Every row gives one point. To make a cloud, some directions were put in groups of two or more. Within a group, all points are equally far from the middle, so they leave a hole (a ring in 2 directions, a hollow ball in 3). The other directions are filled evenly. Then the cloud was stretched, turned, moved and blurred a little. How many holes are there, and how many directions does each take, smallest first?

Cloud (19 x 3):
[[ 11 -24  47]
 [-28  61  47]
 [-11 -24  50]
 [-59 -19  -9]
 [ 33  -3  27]
 [-45 -45  10]
 [ -9  62   9]
 [-23   8  54]
 [-41 -48  -4]
 [-54 -33   6]
 [ -9  43  41]
 [ 20 -23 -39]
 [-46   5  53]
 [-46 -15 -26]
 [-45  37 -31]
 [-64   6 -22]
 [-17  69  -1]
 [-58  13  53]
 [  0 -35  48]]
Holes: 1 (2)

Cloud (31 x 4):
[[ 61  15  17 -29]
 [  8  28  30  35]
 [-31  76 -24 -50]
 [-61  41 -18 -48]
 [-13  29  12  28]
 [-36  30  28  11]
 [  0 -53  47  -4]
 [-33  73  -2 -47]
 [ 11  68  13 -40]
 [ 44  36  23  34]
 [ 37   2 -19 -53]
 [-60  57   2 -40]
 [ 60  50  13  13]
 [-43 -24   3 -34]
 [-43   0 -14 -65]
 [-10 -25  -5   6]
 [ 52 -14 -30   4]
 [-31  33  53 -42]
 [-55  62  -4 -46]
 [ 22 -45  12   8]
 [ 39  56  16 -28]
 [ 77  -5  23   2]
 [-58  21  -3 -15]
 [ 44 -19 -26  10]
 [ 46  67  -1  -3]
 [ -1  31 -48 -60]
 [ 58   1  -2 -39]
 [-17 -37   6  -7]
 [ 45   8  48  33]
 [  9 -46  61   1]
 [ 47  68  -7   5]]
Holes: 2 (2, 2)

Cloud (85 x 8):
[[   2  -15  -59   24    6    0   15   50]
 [ -54   36  -60  -19    2   -7   -7   29]
 [  41   31    6   -2  -26  -14   67   -2]
 [  65  -15   34   62   -3   30  -23    3]
 [  -1  -37  -63    6   10    4  -26   28]
 [  12    4   58   36  -33  -48  -70  -18]
 [  62   56  -56    6   26   -5  -16  -11]
 [ -16   46    5   33  -17  -45  -30   23]
 [   0    1  -25  -39   18  -91  -16   -8]
 [ -33    1    7  -30   36  -41   41    8]
 [  91  -37   27   17  -24   37   -4  -28]
 [ -33  -25    6  -53  -43  -32  -52  -23]
 [   5   41 -101   -3   12   50  -30    3]
 [  61  -35   19    9  -25  -76   -7   18]
 [  13  -17  -14   59   33   10   -5  -22]
 [  54   18  -33  -82  -30   64  -14  -19]
 [  12  -12  -60   16   20   99   27   -4]
 [ -21   28  -49  -19   18  -29   57  -13]
 [  36  -10  -13  -15   -4  -16 -102  -22]
 [  19   -2   22  -81   34   18  -45  -27]
 [  79   45  -68   15   22   18   24  -20]
 [  21   48  -52   14  -40   -8  -18   43]
 [  29   60  -99  -12  -10  -14  -10   12]
 [  28  -52   47  -22  -25   35   29  -38]
 [  -9   -8  -31   19   39    6  -73   27]
 [  15  -42   -1  -21  -51   82    1  -47]
 [ -11  -56  -42  -43   -1   37   11   28]
 [ -23  -56   45  -33  -21    3  -16   45]
 [  76  -44  -58    1  -51   12   -8    4]
 [  47   52  -59   12  -18    6  -38   33]
 [  71   37  -41   17   33   -9   -1  -30]
 [  43   18  -13  -64  -36   43   23  -79]
 [  46  -56    5  -20  -62    0   -7   24]
 [  22  -42   20   59  -12  -48  -40  -41]
 [   3   30  -28   -3   18   87  -20   25]
 [ -12    9  -23  -26   14  -58    7  -59]
 [  32  -51  -49   -8  -65  -21   14  -17]
 [  30   12  -94  -30   -7  -34   39   -8]
 [  42  -11  -28    2   16  -78   -4   15]
 [  65    9  -65    5   18   12   16  -59]
 [  29   25  -50  -20   51  -28   -3   12]
 [  -7  -37   25  -15  -21   45   53   -5]
 [  -2    3  -73   10    1   57    8   57]
 [  -6   25  -42  -98  -34   37   32   11]
 [  13  -53   -6  -66  -13   26   43   25]
 [  22   53  -32  -21   59   31    6    0]
 [ -12    1  -67  -35    9   95  -19    0]
 [  21   15  -33   58  -46    4  -29  -35]
 [  26   10   12   74  -17    3  -40  -14]
 [  34   66  -21   31    7  -18  -17  -41]
 [  -8   34   27  -37   59   32  -32   -6]
 [  55   47   -7    6  -39   26  -24  -46]
 [  -3  -50   37  -29  -38   10   -9   43]
 [ -19  -15  -52    0   11   68  -29  -33]
 [   5  -16  -48   30   17    2  -12   55]
 [ -27   66  -51    7  -10  -16   11   17]
 [  58  -15   48   32  -18   16  -78   -5]
 [  11  -16  -21    7   14  -89    7    3]
 [  57   16  -82  -37   -3  -30    7  -15]
 [ -34  -59   35  -17   11    8   12  -24]
 [  15   47  -33   -6   34  -65  -40   30]
 [ -22  -35   16   -9   10    3   25   59]
 [  24  -47   38  -14  -25   58  -44  -33]
 [  70  -12   70   21   35   16    1   13]
 [  14   -7  -26   39   33   63   -8   20]
 [  42    0  -12    6  -42   23  -62  -59]
 [  60   -2  -40  -72  -28  -29   -3  -19]
 [ -29  -41   -4  -23  -39  -53  -65  -13]
 [  34    7  -63  -85  -27   21  -30  -23]
 [  53  -26   -5   65    8  -10  -24  -35]
 [  69  -64  -15  -48  -26   39    2   -8]
 [  93    4   20    2   13    5   11   30]
 [  68   10   21  -34   -6   59   49  -37]
 [ -12  -34   -1   38   40    9   -7  -27]
 [ -24    4  -19  -38   27   -8   45  -49]
 [  39   50  -15   19   24  -30  -69   29]
 [  10   -3  -22  -26  -12   84  -10   51]
 [ -16  -25    5  -38   25   55  -57   21]
 [  11    0   39   49  -30   17  -16    2]
 [  15  -65   -4  -11   27   31  -35  -27]
 [   2   16    2  -21  -19  -99  -51  -31]
 [  -1  -27  -43  -75   -1  -23   38  -12]
 [  65   16  -39  -76  -34   41  -24  -27]
 [  45   48  -16  -11   -7  -39   28   36]
 [  -5  -38  -14  -41  -72    0  -28   -5]]
Holes: 3 (2, 2, 3)
